Every row gives one point. Before rounding, the points of a table are all equally far from one centre. They may lie mostly on one side of it. Write the centre, to within rounding.
In the rows, zero is written as 128.

Points (9 x 2):
[[159 189]
 [115 132]
 [ 91 176]
 [153 139]
 [118 131]
 [ 99 143]
 [112 202]
 [102 139]
 [103 139]]
Centre: [128 167]

Points (9 x 6):
[[155 113 151 109  82 137]
 [185 142 111  97  94 104]
 [191 133 129 100 108 108]
 [141  93 128  76  94 100]
 [159 117 125  74  72 116]
 [186 136 138  83 110  91]
 [153  97 129  77 100  87]
 [175 113 118  75 107 104]
 [133 118 159  80  72 120]]
Centre: [138 138 132 100 105 105]

Points (15 x 9):
[[ 76 191 154 141 131 160  75 148 132]
 [130 201 165 154 108 175  98 158 114]
 [ 93 153 135 111 108 126 100 151  84]
 [157 166 121 154 140 174 102 126 108]
 [158 196 127 117 143 167 114 178 172]
 [113 158 138 150 101 133 118 155  79]
 [140 163 132 182 127 162 137 164 119]
 [104 154 108 116 162 161 111 169 128]
 [124 234 112 141  94 158 122 100 140]
 [135 168 111 161 145 156  99 129 101]
 [101 150 149 148 141 189 114 113 100]
 [ 67 202 140 144 144 152 151 144 100]
 [124 211 106 135 110 183 110 136 132]
 [133 199 128 159 168 158  98 149 121]
 [147 169 149 166 159 156 112 179 144]]
Centre: [122 174 155 120 128 128 136 121 148]

Points (20 x 14):
[[133 109 157 140 161 104 154 195 130 147  98  85 136 157]
 [119  78 162 136  84 155 119 145  99 175 110  80 149 187]
 [125 154 175 161 142 135 121 146 124 122 104  97 137 205]
 [100 107 151 189 147 139 101 175 148 136 113  80 135 188]
 [124 151 169 105  89 104 122 159 112 147 119  91 128 186]
 [100 127 170 148  81 104 109 168 104 113  67 105 139 177]
 [154 145 184 134 133 135 119 194 132 121 129 105 142 177]
 [156 116 162 154 105 150 140 170 128 166 141 106 136 204]
 [108 122 176 131 103 158 119 176 101 121 139  71 128 181]
 [121 121 141 160  78 123 142 179 119 110 104 129 109 196]
 [118  94 176 146 113 129  84 164 152 144  85  95 184 176]
 [137 112 150 148 111 148 115 179 128 137 117  81 116 215]
 [160 110 200 153 106 126 155 148 136 133 124 112 144 171]
 [101 136 171 146 139 147 132 146  53 149 108 102 145 183]
 [134 115 105 155 125 125  83 175 100 128  82 107 190 189]
 [168 127 136 167 120 129  94 153 102 120  84 104 155 207]
 [152 110 138 150 127 134 134 146 165 133 117  84 117 191]
 [119 110 153 142 113 108 111 177 127 185  90 134 134 213]
 [116 130 175 155 117 177  96 174  94 146 110 114 173 191]
 [132 119 182 118 125 107  96 158 120 128  71 113 151 201]]
Centre: [123 107 143 148 121 122 110 153 109 140 119 119 142 153]

Points (30 x 24):
[[111 113 137 134 102 168  95 154 101 166  99  88 125 102 101  83  83  83
  157 103  93  83 104 119]
 [110 129 123 112 148 135 135 116 111  87  67 103 107 103 123  96 149 121
  168  62  98 100  71  64]
 [125 117 151 121 108  91 153  95  76 117 124 101  91  80 139  88 130 121
  167  90 110  86 116  79]
 [ 99 140 102 107 173  95 151 145 117 130 117  91 127 105 122  82 150 115
  151  85  81 126  97  57]
 [ 98 119 115 133 160 129 120 141 116 121  83  71 123  91 102  77 105 123
  189  81  80 124  72 103]
 [103 105 133 114 150 142 138 145  85 148  87  53 112 111 110  89 121 101
  121 114  56 110 129  58]
 [ 90 108 134 125 111 153 104 114 131 129 131  56 108  95 128  85  90 130
  119 101 110 122  96  71]
 [116 130 173 135 128 122 141 129  76 119  92  84 142 116  90  68 100 130
  159  88  67 127  77  75]
 [122 123 152 104 188 108 120 113  97 117 114  57 127 103  71  87 131 113
  156  72  72 112 107 111]
 [112 139 138 118 131 188  84 125  68 121 102  79  90 112  74  98 107 115
  174  93  95  83 115 108]
 [113  93 127 138 168 120 127 114 107 127 101  82 129  98 109  97  84  94
  178  84  88 145  92  75]
 [ 92 126 131 127 148 104 128 115  71 116 103  75 122 101  83  58 128 130
  166 110 115  92  74 101]
 [136 125 122 147 114 153 143 110 111 154 105  95 117 101  88  94 140  76
  171  79 102 141  91  88]
 [118 115 126 126 125 154 144  96  82 105  96  75  83  97 129  53 146 114
  153  97  81 110  85  93]
 [120 120 137  96  88 171 142 131  98 120 145  71 111  84 118  99 103 126
  194 109  79  85  88  78]
 [141 108 145 151 120 142 113 142  78 145 164  66 122  75 120  79 127 107
  156  87  63 109  69 119]
 [119 136 149 120 136 119 122 147 119 113  85  62 142  98  95  74 105  92
  174  85  82 111  98  92]
 [110  86 119 122 125 106 170 140 123 109 129  67 102  91 106 107  95 108
  148  90 116 108 111  66]
 [124 140 104 101 148 135 131 201  85 117 139 104 118 124  86  92 116 112
  161 123 105  77 124  65]
 [ 86 104 136 137 152 108 144 116  73 132 108  70 114  99  86 110  60 101
  156 108  86 104  83  87]
 [ 89  66 137 147 119 109 121 128  81 104 114 109 125 129  62  98 119 147
  168 128  80 127  94  55]
 [102 145 148 126 151 148  99 113 113 156 116  63 148  96  95 114 133  96
  187 107  62 113 111  66]
 [121  85 138 150  88 108 142 104  91 111 113  66 114  76 110  79 100 138
  171 109  86 110  86  97]
 [111  97 131 123 106 105 125 108 115 112 105  80  97  92 114  75 142 110
  163  58 100 109  89  88]
 [122 131 147 144 133 170 158 142  74 109 109  67 113 121  82  87 161  80
  153  92  82 106  86 113]
 [ 99  97 138 109 130 117 105 122  90 106 116  62 121 113  76 108 115  78
  157  84 108 123  74 103]
 [121 105 136 101 143 116 124  95 119 122 105  75 109 106  84  73 144 155
  165  81  74  77  64  76]
 [ 95 115 112 105 120 132 129  85  98 117  98  61 112  96 122 126  95  79
  156  95  70 130  80  76]
 [ 94  92 124 160  85 116 128 121  96 125 125 110  92 118 116  85 134 135
  180  60 103  93  90  85]
 [ 73  95 160 119 132 115 135 139 111 128 121  87 139 110 103  88 138  82
  124 103  84 135  93  59]]
Centre: [121 119 122 130 135 138 126 123 106 116 124 123 130 113 111 129 124 134
 132 115  73  96 108 115]
